Each row is a point. Each table stands for the endless flat space through its points: a line for two points, a plane for three, and so on. The two share one point or none. Which?

First (2 x 4)
-18,-13,-28,-16
-22,-11,-34,-26
Second (3 x 4)
-8,-6,-43,-12
-2,-8,-54,-25
-32,-12,-13,-9
They share: -20,-12,-31,-21

First (3 x 4)
-1,1,27,-4
51,45,-29,8
30,26,-8,-2
Second (2 x 4)
16,30,0,-16
2,44,-10,-28
They share: no point

First (4 x 6)
14,-34,7,-33,-4,-17
22,-40,9,-31,-7,-35
27,-36,-2,-33,-17,-38
-1,-54,44,-28,31,-13
Second (2 x 6)
33,-2,4,-43,24,-15
27,-10,12,-35,16,-18
They share: 15,-26,28,-19,0,-24

First (5 x 8)
-3,-28,37,50,35,-23,-10,16
-9,-58,8,40,18,-13,-44,33
-24,-4,14,9,-2,-14,-30,-4
-16,13,76,19,64,-43,-20,0
4,-36,13,64,5,-5,-4,16
Second (4 x 8)
-29,34,30,5,36,8,0,-14
-6,-3,28,46,53,-19,-21,1
-21,-20,18,27,10,-24,-34,16
-22,26,34,17,48,1,-6,-12
They share: no point

First (4 x 9)
33,53,9,-27,-3,1,-5,-13,19
37,16,31,-25,18,9,-6,7,29
50,36,-6,-20,14,-4,0,-19,-11
38,-18,-11,1,58,-19,7,19,-34
Second (4 x 9)
24,22,-14,-14,33,-26,2,-8,-17
20,24,-20,-10,35,-40,6,-16,-16
13,3,-10,-25,11,6,-4,20,-42
10,18,1,1,38,-59,-11,-17,-44
They share: no point

First (4 x 9)
55,-15,-9,-15,3,-1,-12,19,41
-17,18,3,-29,3,29,-22,19,-6
42,-21,28,19,-1,-35,-25,18,41
43,2,-29,-29,-5,21,-18,17,30
Second (4 x 9)
49,-5,5,-46,13,44,-7,16,8
29,14,21,-15,-5,23,-14,9,24
3,3,-8,19,4,5,-33,38,31
16,-31,-44,2,37,24,-34,68,16
They share: 16,8,-8,-19,-5,15,-25,17,16

First (5 x 11)
21,10,-26,16,0,-5,-4,-19,20,5,-11
2,8,-24,16,19,15,-16,-23,-9,18,-28
60,-1,-41,28,-36,-28,14,-25,60,-28,8
-3,-17,-14,27,-1,-18,23,-37,29,25,9
22,17,-24,-18,30,-9,-2,19,-14,33,-15
Second (3 x 11)
20,19,3,1,28,-37,20,-20,37,18,23
31,-4,-52,8,-27,-14,25,7,18,0,-3
39,12,-22,14,3,-10,35,-7,16,6,-1
They share: no point

First (2 x 12)
18,-17,-28,21,-11,1,1,4,-4,2,-2,-20
0,-23,-7,6,-17,7,4,-8,11,17,-5,-26
Second (3 x 12)
-10,-35,-20,1,8,-8,0,-23,37,24,-12,-32
7,-14,2,-13,-29,23,27,-12,-11,-9,20,-38
1,-20,-6,-5,-15,9,13,-14,5,3,6,-34
They share: no point

First (3 x 14)
-23,-2,16,29,-3,-4,5,38,8,26,29,33,-25,-13
5,-30,32,1,17,-16,-7,14,36,30,41,1,-21,-21
-36,12,5,43,-18,7,15,51,-11,26,25,47,-32,-11
Second (5 x 14)
-14,-39,34,6,1,30,2,9,40,57,55,61,-53,-39
-29,5,38,0,11,-10,-1,23,-2,40,35,-11,-34,-5
-34,13,7,25,-26,-28,-15,46,-16,6,45,33,-13,-13
-32,14,42,0,4,-16,3,28,-5,34,36,11,-23,-17
-36,9,10,22,-35,-22,-20,41,-12,7,55,53,-15,-23
They share: no point

First (5 x 18)
16,-6,-13,17,-16,3,-34,-16,-1,12,-22,3,16,1,-16,19,20,3
24,24,-21,-1,-7,12,11,0,0,34,-2,-2,-13,25,-8,-3,33,24
43,32,-14,-6,-6,29,19,11,-10,38,7,-4,-28,26,-23,-21,35,13
45,19,-26,-23,2,5,4,-8,1,49,19,38,-38,4,-58,-18,47,-14
57,32,-4,-16,-18,20,6,14,-27,53,17,22,-29,2,-57,-12,21,-14
Second (6 x 18)
72,-18,-36,-6,-7,12,29,20,-1,-17,-31,4,1,-27,-26,12,30,-9
36,-10,-4,9,-3,-35,20,11,8,7,-2,-4,-27,5,-18,19,28,3
22,9,6,18,-2,-13,-13,2,7,35,3,-9,-20,21,-19,9,21,3
67,-6,-20,-2,11,28,0,31,7,13,-10,-21,3,-19,-18,-8,34,-30
41,1,-8,24,-12,-29,-16,-2,16,29,-31,-7,-43,16,-51,47,-10,18
34,-2,-6,-1,-19,-43,10,15,-5,18,-1,-19,-39,5,-25,34,13,12
They share: 29,13,-10,7,-16,14,-11,-1,-10,26,-9,0,-1,10,-20,5,21,7

First (5 x 18)
-8,16,-12,-5,6,54,35,-20,34,5,-4,30,37,-25,13,-14,38,5
-10,-13,-31,15,15,16,38,-39,2,21,-33,8,7,-23,32,-3,27,3
-27,23,-15,-20,19,68,41,-3,15,12,-27,26,32,-1,26,-12,21,-19
14,-11,-17,30,-13,10,17,-52,52,2,17,19,29,-52,3,-17,55,44
-10,-3,-23,19,-21,24,-2,-27,64,-1,19,16,27,-17,4,-27,35,45
Second (4 x 18)
-14,-40,-2,-14,-7,36,19,2,44,38,-52,4,46,-24,-1,-10,16,15
-11,-13,-31,5,-7,17,36,-22,22,26,-13,18,28,-9,23,0,16,-1
-29,20,-71,25,29,-6,43,-49,2,-1,20,10,10,-12,41,-25,28,15
-39,10,-72,10,33,-10,49,-30,11,0,13,13,28,-22,35,-14,13,12
They share: no point
